Every row gives one point. The points of each table are mixes of a few directions, plus a little noise. Count the directions of each table, and those that both share. Where both have some left over, give the other angles between the two spaces (their principal angles), to ten degrees, smallest first.
In the rows, zero is written as 128.

First:
[[ 68 208 122]
 [163  81 132]
 [152  95 131]
 [129 127 127]]
Second (7 x 3):
[[158 154 174]
 [177 170 202]
 [138 138 145]
 [107 110  97]
 [109 111  97]
 [ 80  86  54]
 [128 127 128]]
Directions: first 1, second 1, shared 0; angles 90

First:
[[148 139 108 155]
 [106 129 105 113]
 [ 84 153 100  65]
 [165 147 199 110]
 [138  71 129 197]]
Second:
[[105 104 107 138]
 [182 188 179 104]
 [ 77  73  80 151]
 [136 137 136 124]
 [ 94  91  96 143]
 [172 177 170 108]]
Directions: first 3, second 1, shared 1

First (6 x 6):
[[103 156 143 178 101 147]
 [ 86  84 127 129 117 137]
 [114 117 133  82  94 161]
 [149 120  91  90 218  59]
 [128  94 133 152 119 131]
 [189 196 140 137 119 134]]
Second:
[[128 184 133 141 121 135]
 [159 125 140 122 104 145]
 [132  64  99   7 162 112]
 [ 78 121 130 151 115 138]
 [ 96 134 133 211 135 116]
 [175 140 133 136 131 122]]
Directions: first 4, second 4, shared 4

First:
[[ 97 181 100 165 138 126 143 141]
 [165  91 213  59  98 117  63 120]
 [166 160 122 109 180 151 119 133]
 [149  82 157 100 127 118 142 150]
 [101 109  65 177  98 147 132  58]
 [ 84 215 112 167 147 114 143 172]
 [135  57 131 121 108 122 153 123]]
Second (8 x 8):
[[128 128 129 128 127 129 128 128]
 [128 128 128 127 127 128 127 127]
 [ 91 136  67 184 166 115 237 195]
 [136 127 142 115 119 130 104 113]
 [167 119 195  66  86 141  10  54]
 [107 132  93 160 149 121 188 166]
 [151 123 166  93 104 136  61  86]
 [115 131 105 149 142 123 169 153]]
Directions: first 4, second 1, shared 1

First, 10 rows:
[[110  92 161 209  81 176 131 148 102]
 [178 149 118  91 116 125 167 147 142]
 [124 119 149  74 160  91 148 128 137]
 [158 172  75 139 110 148 109 120 135]
 [100  59 216 116 135 113 177 156 115]
 [ 73 147  87 127 185  96  47  74 131]
 [113 144  97 152 132 134  88 107 125]
 [166 127 134 165  72 174 162 159 120]
 [170 117 165  65 127 107 202 160 141]
 [ 90 156  77 144 162 114  51  81 128]]
Second (9 x 9):
[[ 47 104 116  94  96 101 134 170 120]
 [177 101 133 166 168 144 165 110 137]
 [198 107 131 117 112 123  85  38 100]
 [167 157 161 143 133 147 110 116 154]
 [111 194 132 124 131 186 136 192 151]
 [ 21 135 140  97  83  58 103 182 143]
 [142 188  98 162 170 145 142 149 128]
 [165  95 114 155 163 145 167 111 119]
 [123  71 126  94  93 101 109  85 101]]
Directions: first 3, second 5, shared 0; angles 30, 50, 90

First (10 x 11):
[[ 66 146 108 163 199 157 196  79  79  73  97]
 [173 124 127 113 138  76  85 136 161 174 181]
 [125 125 138  87 106 156 125 106  69  97 116]
 [ 96 127 121 143 105 155 138 145 110 117  94]
 [180 118 132 106 108  80  70 154 166 183 177]
 [127 134 161 136 131 174 187 102 160  75  92]
 [ 83 128 130 141  95 183 158 137  98  90  69]
 [170 131 131 160 163  74 121 143 229 175 172]
 [ 98 129 117 109 125 149 129 111  53 104 112]
 [161 118 117 121 108  77  68 167 156 191 170]]
Second (8 x 11):
[[ 96 116  42 189 101  30  52 230 161 238 117]
 [132 141 106 104 130 172 121 102  96 132 109]
 [126 108 137 134 111 130 137 104 137 126  71]
 [135  97 210 139 146 217 113 121 170 169 144]
 [134 116 138 104 113  80 110 145 115 121 149]
 [132 160 131 131 151 123 187 108 124  59 160]
 [117 139 127  93 141 152 142 137 123  91 110]
 [151 148 132 130 131 119 162  76  97  89 165]]
Directions: first 4, second 6, shared 2; angles 50, 50

First, 10 rows:
[[150  78 145 161 114 102 161 156 156 153 105 103]
 [112 156 144 174  95 126 131 161  97 105 146  96]
 [ 85 160 109 144  84 207 107 118  81  82 135 141]
 [146 133 132  86 167  96 123 113 139 158 134 141]
 [143 143 129  64 174 106 114  97 131 166 139 154]
 [125 147 108 130 158 105 112 122 151  81 138 129]
 [143  92  93 123 168 111 126 110 194  92 105 143]
 [113 101 115 117  95 204 129 106 113 140 105 155]
 [162 117 190 119 128  61 161 163 108 230 137  94]
 [100 149 112 162 100 164 117 134 110  74 133 122]]
Second, 9 rows:
[[148 118 142 107 150  93 135 128 140 164 128 126]
 [104  78  72 221  91 181 135 142 187   7  87 121]
 [129 220 170 111 156  51 108 150  77 146 191  96]
 [120 166 145  97 123 139 114 120  81 159 152 134]
 [111 135 116 149 110 155 122 131 122  94 128 128]
 [118 117 121 111 110 179 126 111 112 142 117 150]
 [144 102 134  99 140 126 138 116 137 172 114 142]
 [142  95 130  94 134 141 137 110 136 174 109 148]
 [136 124 123 159 141  90 135 147 160  95 128 107]]
Directions: first 4, second 3, shared 3
